Rows are points. A path goes straight from each point to the next, and from the last back to the first. The post is the endless flat space through its rows: a point in 2 columns, a line in 3, a plane in 4, and so on, so that a path can go around it. Count how often the path circles the post. Going back the other way cancels.
In the rows, 128 means zero.

Post, 2 rows:
[[155 142  96]
 [155 138 184]]
Path (10 x 3):
[[155 174 155]
 [147 164 132]
 [163 174 137]
 [194 147 113]
 [179 111 122]
 [153 117 152]
 [125 107 123]
 [152  83 151]
 [190 123 110]
 [170 152 195]]
Times around: 0

Post (8 x 9):
[[137 130 183 157 133 120 125  58 172]
 [121 136 105 116 148 101 170 120 157]
 [139 139 176 106 141 133  61  93  98]
 [112  97  90 163 148 173 178  16 105]
 [140 144 119 188 196 139  88 120 158]
 [148 142  89 124 101 192 117 193 189]
 [132 152  24  79 132  70  77  94 136]
 [130 143 133 169 131 128  98 129  94]]
Path, 7 rows:
[[169 150 135 109 121 150 171 129 147]
 [107 168 139 126 151 172 120  78 130]
 [ 92 143 151 165 132 118  81  78 159]
 [109 142 112 180 147 114  85 134 110]
 [104 151  95 141 162 162 126 101 163]
 [134 151  80 157 157 136 133  77 139]
 [148 137  97  97 133 137 139  97 104]]
Times around: 0

Post (13 x 14):
[[ 98 151  93 147 126 103 159 138 153 145 110 174  98 102]
 [106 140 122 129  90 113 140  74 143 129 143 132 170 164]
 [115 139 249 109  88 130 159 147 107 136 113 145 155 143]
 [124 135 109 131 152 120 151 131 118 160 102  98 145 153]
 [101 152 111 164  92 194  95 135 168 149 153 141 156 167]
 [102 135 103 124 108 100 106 154 131 126 144 162 144 107]
 [127 140 105 116 145 131 131  98 106 123 165 160 141 152]
 [106 144 118 121 139 167 149  82 151 129 158  87 163  91]
 [ 90 142 100  80 105 133  66 157 184 247 149 123  88 146]
 [ 92 130 122 139  82 126 155 122  92 161 104 130 119 133]
 [ 95 131 100 112  97 145 137 111 138 107  73 130  90 113]
 [126 138 132 153 153 174  30  46 139  93 119 137 133  71]
 [ 95 139 129 119 100 105 157  95 107 140 106  27  53 170]]
Path (17 x 14):
[[123 159 117 131 102 129 108 103 163 152 132 121 177 144]
 [155 125 105 106 117 129 136  93 147 149 133  66 121 124]
 [124 113 117 108 128 121 159 118 152 149 105 153 110 126]
 [ 99 108 134 138 130  89 117 121 133 136 123 171 110 155]
 [ 77 147 130 165 125 170  97 106 172 148 115 128 170 144]
 [101 164  93 135 150  99 144 164 143 163 112  96 137 155]
 [132 162 102 125 123 112  97 117 158 117 121 167 125 116]
 [152 136 132 140  92 150 168  83 140 140 121 114 146 128]
 [121 124 112 146 120 104 151 100 138 125 152 117 114 146]
 [ 98 104 111 117 120 117 164 135  96 103 120 111 102 120]
 [135 112 124 104 151 146 137  91 136 135  92 118  99 171]
 [148  94 100 109 100 142 178 102 112 140  82 112 134 128]
 [156 166 142 126  95 127  89 145 160 151 114 147 104 144]
 [102 175 144 161 119 151 153 137 156  82 116  95 147 101]
 [ 78 168 132 149 119 140 116  95 161 116 128 111 127 157]
 [ 54 145 119  96 127 132 132 130 168 160  94 111 142 134]
 [108 177 119 125 134 165 118 111 169 155 121 163 138 138]]
Times around: 1

Post (17 x 18):
[[109 112  77 161  67  82  76 179 119 122  86 155 158 127 143 115 182 180]
 [109 103  68 167  42 142  77 151 121 112 169 160 152 165 161 138 114 205]
 [129  98 108 158  47 149  57 136 118 147 102 197 110 193 202  76 157 171]
 [108 108 128 200 105 104  45 148 105 132 148 145 145 146 228 119 163 189]
 [112 111 137 143 137 129 193  90 152 116 112 136  75  75 132 145  87 135]
 [120 107 128 104 125  95 183 124 185 163 157  63  65 127 128 148 110 107]
 [100  99 161  79 121 164 176  74 141 118 144  86 132  94 138 146 148  88]
 [106 101 176  92 116 141 151 148 146 153 163 101  82  56 103 105  89 134]
 [120  92 157 118  88 147  53 130 151  32  88 118 101 164 186 131  99 117]
 [104 104 151 133  97 102 134  58 117 148 133  79 105 107  99 121  69  87]
 [113 100 172 120  69 127  88 152  85  87 122 174  85 157 181 190 114  85]
 [112 124  84 131 108 136  67 171 104 169  88 156 162 151 200 136 103 183]
 [ 94 106 191 128 102 105 194 121 187 144 140 116 151 112 130 120  79  93]
 [115 105 202 135 116 159 195 129 115 119 108  62  99 141 100 147 104 130]
 [101 104 147  96 156 106 180 120 104  98 157 112 105 145 128  89  94 106]
 [111 109 174 132 168 152 135 116 167 129 149 126 103 133  73 151 105  76]
 [117  94 119 176  91 174 103 174 109  94 118 122 115 129 184 121 113  64]]
Path:
[[112  65 127 136  98 156 129 127 164 158 136  88 124 131 156 178 105  97]
 [ 93  89 111 109  82 104 106 100 130 131 146 161 108 161 144 125  97 109]
 [122  81 181 115 110 136 126  88 106 156 133 162 110 117 120 158  93 119]
 [157 122 170 116  85 106 110 141 113 114 108 171 110 121 150 145 131 151]
 [104 147 117  82 150 151 141  87 158 135 161  87 120 105 195 112 130 138]
 [ 95 114  77 138 129 152 115 126  94 135 140 138 132 173 169  76 142 120]
 [ 97  80 160 134 109 102 103 156 134 112 112  97 129 190 144 115 135 127]]
Times around: 1

Post:
[[112 121 167 156 135 112 106 144 164 153 147 120 108 104 104  76 135 113]
 [129 117  57  96  96 146 133  46 152  65 123 144  87 162  38 167 128 124]
 [110 174 157 101  89 157 204 178 114 103  68 120 163 182 115 111 119 108]
 [115 114  72 123 123 193  71  48 145  69 142 144 136 130 136 177  48 155]
 [ 94 136 146 139 176 152 122 124 138 118 120 111 108 151 118 113 175 106]
 [143 133 136 158 160 113  64 149 129  82 183 175 124 132 120 132 110 141]
 [152  99 129 126 139 103 129 109 102 142 112 124 162 114 124 101 168 140]
 [150 141 194  97 133 132 192 112 127 151 130 155 129 149 114  97 169  96]
 [108 121 156  98 188 116 151 147 124 109  85 107 102  95 110 101 111 102]
 [123 118  42  84  88 177  88 114 111  77 166 129  89 123 174 175  87 159]
 [147 130 115 151 168  97 174 141 162 173 135 140 134 140 107 131 132 104]
 [142 146 166 180 105 128 189 125  81 108  84 121 115 127 167 135 153  92]
 [109 126 133 101  92 121 175 110 207 119  55 195  94 195  57 151 181 144]
 [123 105 156 124 139 102  65 135 127 103 150 109 129 134 151 137 107  68]
 [129  58 113 158 157 172  94 168 117 104 124 168 125 124 138 116 116 103]
 [132 138 132 124 133 131 185 112 145 104  90 118 129 145 164  57 161  97]
 [117 156 133 130 149 129  73 128 152 107 167 172 158  62 134 137 150  70]]
Path:
[[170  61 187 132 132 140 149 133  98  98 132 168 108 121 138 116 117 101]
 [119 137  79 103  85 105 133 174 138 122 138 127 217 101 182 170  45  93]
 [133  75 106 110  99  56 122 189 164 169 151 172 104 167  43 109 109 134]
 [ 92 188 142 121  79 137 104  78 161 156 100  86  88 114 133 155 145 104]
 [184 162  75 103 170 183 168  80  91 111 148  85 204  91 201  93 134 107]
 [131 138 166 127 130  92 125 168 108  65 111 120 108 121 142 182 132 101]
 [163 161 162 132 109 114 157  29 178 142 145  71 131 145  90 152 143 126]
 [201 159 137  87 174 157 154 105 100  99 135 108 188 150  88  67 116 123]
 [131  90 131 111 130 127  61 114 122  87 106 162 116 156  95  89 170  95]
 [103 149 141 144 143 135 206 135 105 115  84  86 111 156 247  94 146  77]
 [137 121 111 145 157 101 182  53 151 123 117 135 137 124  96 135 148  91]
 [131 125  98 165 116 142 114 190  86 109 165 165 133 169 131 143 100 105]
 [138 152 111  84 123  79 141 121 157 132 114 150 102 137  95 160 144 135]
 [177 118 168 143 152 131 140 108  95  98 126 109 150 167 128 141 107  59]]
Times around: 1

Post:
[[136 161 197 104 156 101 109 178 158  94 123 117  61 120 144 126 149  99]
 [ 99 120 174 142 103 111  60 149 134  80  95 188 168 129 166 164 113 155]
 [176  72  88 114  85 142 154 103 154  59 129 108 169 133 137 174 183 122]
 [ 89 109 150 116 160 145 215 131 102 149 111  67 161 126 130 103  98 105]
 [157 144 136  95 125  82  92 139  86 175 178 104 107 154 174 121 120 107]
 [143 116  97 110  99  89 123 155 183 114 151  97 158 119 186 135 110 187]
 [129 128 106 173 164 136 154 167  90 172 144 164 131  79 108  68 161 123]
 [132  87 140 185  91 107 154 135 143 137 123 180 161 150 199 150 124 132]
 [109 163 130 122 109 210 150 163 144 116 125  98 161 151 127 183 152 105]
 [141  84  76 119 107 129 148 196 106 148 142 117 158  93 147 136  88  95]
 [102  82 102  95 172  78  79 135 106 144 101 111  98 149 195 141 171 135]
 [123  93 217  89 139 121 119 132 104  74 188 123  67 169 178 138 135 103]
 [ 94 148  99 124 117  94 145 119 200 126 164  98 142  88 156 170 112 106]
 [120 102 140  75 132 101 145 143 135 183  94  98  81  97 144 135 131 151]
 [164  68  98 178  70 150 163 133 101  99 155  38 154 111 120 186 149 126]
 [ 77 174 134 102 130  92 163 165 121  96 123 147 144 137 143 178 119 133]
 [178 145  98 112 149 171 148 138 123 117  98 137  62  84 182  50  79 136]]
Path, 26 rows:
[[107 113 169 102 122 108 135  82 100 134 198 118 102 131 190 123 122 138]
 [115  47 154  53 129 126 111 115 108 107 137 124 174  56 109 161  91 117]
 [188 156 171  89 165 116 180 108 123 121 155  93  71 140 114 114 115 108]
 [124 114 104 146 122 135 143 108 159 149 126 141 178 110  98 115 127 163]
 [ 39 148 156 183 116 182 139 121 108 156 146  93 111 166 157 140 132 134]
 [110  96 124 160  92 115 139  81 178 121 108 151 176 138 180 121 189 160]
 [ 85 158  89  68 149 138 172 139 140 103 113  64 159 139 164 125 132 161]
 [140  90 165  50  79 150 173 145  95 124 191 104  85  58 149 154 120 146]
 [179 112 133 166 122 114 118 102  79  44 144 114 114 113 179 124  81 101]
 [154 141 119 144 125 145 119 101 156  95 160 143 139  72  95 131  86  88]
 [ 95 161 104 147 129 104 121 171 182 120 114 130 137 107 108 135 108 153]
 [120 112  49  96 111 117  98 142 136  91 147 119 136 124 178 147 145 160]
 [ 83 128  90  93 148 118 179 152 112 127 209  96 138 114 214  70  76  77]
 [137 211  90  83 123 108 127 169 124 104  89  90 202  80 110 125 170 195]
 [138 131 112 118 178  92 161 132 150  79 150 132 136  66 144 141 147 122]
 [121  91 143  76 190 136  94 108  72 165 144  82 137 134 110 119 133 131]
 [103 126 132 132 144 128  56  92 215 167  30  98 145 142 196 131 122 132]
 [112 104 105 125 119 159 146 150 154  93 171 103  96  90 119 138 152  44]
 [142 105 159 192 100 120 138 129 160 110 150 119 124  98 152  91 150 102]
 [127 139 123 194  97 131 179 138 133 119 188 133 125 136 213 142 121 101]
 [143 135 117  73 113 155 112  97  99 121 156  88  85 114 236 181  87 123]
 [134 116 155 175 140 103 112 142  93 142 133 144  96  95 148 130 127 152]
 [136 191 154 110 141 123 113 147 123 155  99 144  71 145 137 107  95 162]
 [153 133 150  99  53 111 104 130  80 101 138 116  91 143 156 150  81 180]
 [145 162 155  58  95 103 170 145 132 129 149  97 138 108 102 110 125 141]
 [ 97 106 100 141  99  70 145 198 125 151 140 113 143  58 144 145 120  91]]
Times around: 4

Post (17 x 18):
[[113  81  34  63  99 102 113  84 150 111 186 153 170 127 117 116 177 165]
 [133 109  90 146  56 138 145 161 149 114 101 199 157 116 111 148 126  81]
 [129 119 167 151  73 114 183 112 161  98 150 137  72  87 112 208 149 139]
 [138 152 122 117  89 122  95 105 170 151 121 189 179 134 177 115 150 157]
 [144 135  89 116 114 109 130 106 125 138 159  66 190 143 110 117 178 150]
 [ 93 121 191 166  23 142 159 144  74 173 114 140 117  69 107 153 111 164]
 [ 83 135 174 187  68 116 118 140 147  86 104 118  80 126  94 176 157 129]
 [129 103 127 135 126 121 145 134 129 133 130  97 168 176 189  84 172 141]
 [114 174 104 155  97  82 129 137  68 107 104 127 114  92 193  82 145 100]
 [123 107 139 115 113 192 197 125  98 141 130 128 115 125 101  86  97 116]
 [119 117 144 116 119  75 136 123  81 138 136 182  93 148 104 130 143  96]
 [144 124 142 191  79 166 126 146 118 187 134  74 100 156 132  89 119 188]
 [108 152 123 199 118 129 125  97 153 132 171 123 129  87 175 162 177 125]
 [110 161  92 167 180 100  84 179 142  73 125 171 114 153 173 167 112 140]
 [128  73 138 143 101 132 183 119 135 132 137 106 145 115 101  59 109 160]
 [115 107 122 139 109 180 132 182 179 174 172  81 143  89 132 108 121 153]
 [149 120 120 151 112 134 123 102 101 145 118 166 124  98 104 127 206 164]]
Path, 20 rows:
[[109  99 199 178  99 141 147  92 171 114 151 115 104 155  59  93 182 146]
 [141 138 134 178 136  91  75 190  64 177 159 135 166 108  87 147 190 105]
 [ 85 124 137 196 170 168  97 111 111 154 161 105 106 106 132  70 157  97]
 [105 110 108 114 138 100 130  85 127 122 164 109 122 102  70 166 186 103]
 [ 98  94 165 159  66 124 175 137 190 189 125 109 136  59 137 103 155 145]
 [104 117  60  91  97 146 147 157 156 159 231  97 103 132 146 128 131 152]
 [148 178  94  81 131 148  84 159 200 117 138 123 167 116  84 127 171 119]
 [168 128  63 112 141 133 109 165  98  85 181  93 150 159  40 125  73 137]
 [151  91 134 147  98 124 126 115 154  62 122 126 140 134 133 109 156 123]
 [103 138 199 129 123 145 113 118 188  68 154 140  96 112 136 174 179 163]
 [141  87 112 165  71 165 144 140 131 138 116 154 118 146 122 119 219 109]
 [122 128 132 110 138  97 120 145 149 130 116 111 148 129  88  96 159 159]
 [ 86 130 103 176 100 166 155 154 129 175 121 115 198 121 169 149  83 145]
 [135  86  58  80 119 110 157 124 108  91 128 133 142 119 129 166 140  83]
 [ 90  96 186 162 105 161  94 152 111 161 122 125  80 131  70  81 140 113]
 [107 140 109 178  90 129 104 108 111 107 148 145 158 150 144 105 161 160]
 [ 87  52 123 145  89 142 194 123 121 112 160 107 113 125  80 104 138 186]
 [114 131 121 137  51  76 169  92 151 133 141  99 147 108 147  99 132 167]
 [ 69 119  77 155 103  58 117 107 119  61 159  84  77 109 151 152 155 186]
 [103 157 109 167 121 114 136 118 143 135 145  79 126 178  86  83 111 111]]
Times around: 0

Post:
[[114 102 147 103 118 103 117 124 175 127 123 117 122 120 171 166 115  75]
 [155  69 132  98 106  67 178 122 169 161 128  95 140 149 124 143 117 104]
 [ 56  82 126 193 175 151  68 136 100 111 115 155 163 103 166 106 126 163]
 [ 81 105 117 143 161 152  90 139  97 132  81 146 119  97 153 159  79 179]
 [196 120 109  95  89 107 113  95 183 138 124  80 128 151 122 130 120 103]
 [ 70 131 108 132 198 171  80 155 114 159  91 112 143 110 115 146 128 146]
 [187 109 172  93  59  85 104 147 182 196 172 107 127 121 104 148 146  88]
 [149 148 113  82  67  40 142 129 178 175 147  96 154 133 149 126 137 111]
 [ 91 111 154 100 164 151 106 117  99 107 125 173 147 146 114 122 128 120]
 [ 73 108 130 120 180 159  88 109 133 111 150 143 138  67 107 131 132 162]
 [162 127 151 143  72  94 145 132 149 143 164  96 169 125 108 163 100  76]
 [ 91 101  78 126 158 159 111 136  94 134 132 126 104 106  93 122 101 108]
 [ 62 115 122 156 114 144 111 146 129 110 104 142 121 109 106 134 159 152]
 [161 137 159 101  69 111 135 145 138 136 162  51 143 143 146 108 136 120]
 [171 111 102 172 129 142 148 164  82 128 155 152  94 102 143 142 158 147]
 [137 129 146 109  81 122 154 139 197 165 133 124 136 130 139 100 113 101]
 [139  86  89 123 144 139 116 160  93  97  90 134 168  72 138  93 134 132]]
Path, 28 rows:
[[191  56 150 125 112 151 132 133 127  69 134 144 175 123 157 104 172 107]
 [ 99 108  60  95 109  90 144 140 184 160 168  88 137  98 105  87 112 122]
 [ 96 150 100 125 119  67  93 162 162 167 154  60 213 101 131  84 124 140]
 [ 83  83 190  66 132 158 170 135 150 120 175 203 152  94  89 110 114  91]
 [ 83 146 149  84 173 161  60  93 154 186 175 103  90 153 128 200 155  85]
 [130 102 166 119 111 166 118  67 125 112 136 162 113 106 104 150  96 140]
 [169  77  93 110 132  86 161 135  79 144 131 129 128 119  85 107 123 133]
 [158 148 158  95 114 146 161 134 121 140 120 137 118 148 171 140 133 106]
 [161  70 103 122  99 137 128 183 117 164 130 130 152  55 100 107 119  77]
 [120 125 137  72 123 139 102 115 156 102 134 144 152 123 173 153  91  55]
 [204  58 169 179  43 163 156  93 177  94 106  94 152 151 168 107 106  88]
 [112  58 168 159 188 146 101 121 106 114 128 150 156  87  87 168 168  96]
 [138 174 132  84 125 116 114 168 182 153 133 104 102  93 129 134 161  96]
 [ 95 139  91  93  83  96 166 174 200 144 124 128 126 114 117 111 135 129]
 [ 66  87 180  88 114  82 155  80 157 116 153 160 100 176 114 216 139 140]
 [127 118 137  88  90 118 114  91 178 156 142 116 107 123 101 148 158 147]
 [107 108  80 105 181 159 109 109 105 141  38 135 131 121 144  92 104 134]
 [ 68 136 107  80 144  89 154 148 101 126  76  86 173 117 154 125  91 112]
 [120 132  72 135  88 114 165 144 128 126  67  99  90 136 190 127 130 111]
 [ 76 121 159 110 164 122  98 144 153 219 131 119 177 137 153 214 121 143]
 [ 64  88 109  64 158 169 137 153 124 177 106 120  64 105 100 166 110 108]
 [123 108 103 100 126 107 158 118 147 213 103 111  89 104 114 157  75 148]
 [136 168 141 105 139 127 166 130 129 165 169  99 170 145  78  93 104 106]
 [167 121 118 175 117 107  99 189 138 144 108  96 158 186 182  91 118  87]
 [127 134 106 152 107 107 121 123 124  80 141 147 162  99 167 139  97 149]
 [148 117 102 143 167  97  92 123 211 124 110 113 204  72 153  57 160 187]
 [100 161 205 131  94  96 112  73 203 138 180 117 194 122 140  68 111 121]
 [122 155  88  55 109 177 117  32 166  62 134 126 111 191 103  67 160  60]]
Times around: 1

Post:
[[136 198  67 128 116  89 133 143 165  86 106  99 126 115 126 196 166 111]
 [100 142  95 154 194 184 119 102 146 118 151 106  95 126 127 171 119  96]
 [107 183 108 147 165 169 178 118 150 138 110  82  76  84 129 100 182  72]
 [157 117 151 109  95 136 106 132 120 134 118  77 112  68 118  73   8 165]
 [179  74 182 103 108  92  46 155  80 168 138 109 139 118 119  80 116 160]
 [113 171 109 127 178 129 125  97 178 156 129 107  45 139  58 117 128  94]
 [112 186  97 165 105 142 106  87 186  90 125 118 161 130 104  94 157 105]
 [171  88 135 115 147 153  76 206 138 122 105 157 127  97 130  60  85 190]
 [141  87 182 125  69 174  57 201 138 181 117  95 104 110 140 102  75 221]
 [ 83 150 136 150 121 155 129 111  94  91  83 148  68 166 109 143 137 108]
 [130  80 140 101  92 146 135 119 119 185 132 184 158 112  92 126 124 164]
 [119 153 142 113  94 116 153 171 135 131 165 164 161 174 133 118 124  79]
 [121 127 182  59 127 142  71 151 142 114 129  89  96  78 135  87  95 231]
 [ 87 143 158 151 191 123 154 102 195 132  66  78 105 129 130 129 125 109]
 [106 148  93  71  91 137  96 120 160 160 103 183 161 158 137 135 142  35]
 [102 126 103 145  92 100 111 104 180 108 159 179  83 117 159 139 129  78]
 [156  82 118  88 110 129 123 133 108 178 132 106 119 173 159  68  84 204]]
Path (14 x 18):
[[124  73 178 139 154 167 122 167 171 155 132 132  78  86 130 190 157 136]
 [140  82 196 145 144 170  92 148 119 139  70 152 149 133 135 103 115 100]
 [158 159  99 126 143 136 122 168 121 118 124 156  95 148 147 124 106 122]
 [187 181  94  40 171 120 109 134 150 127 129 124 100 139 149 133 125  94]
 [169 108 111  81 114 112 129 107 169 125 180 145  98 108 145 145 161 115]
 [148  76 171  90 136 143 119 155 104 168  99 143  92 154 108  70 136 120]
 [160 126 152 156 111 117 139 132 119 140 105 130 120 125  98 140 108  90]
 [167 129 147 132  78 113  89  91  97 124 125 112  61  92 152  93  70 196]
 [118 154 134 133 106 139  52 150 146 147  94 165 147 117 123  90 150 135]
 [ 56 124 129 176 165 127 141 112 180 135  89 110 135  92 142 117 161 157]
 [106 133 104  92 102 104 207 144 170 173 150  90  73 121 152  87  91  81]
 [101 119 150 138 121  95 112 147 171 101 155  98 145 137 172 110 140 162]
 [108 123  85  98 108 113 102 115  97 122 152 107 106 147 100  92  92 185]
 [104  98 132 160 114 153 161 116 151 121 143 117 147  83 130 114 113 109]]
Times around: 1
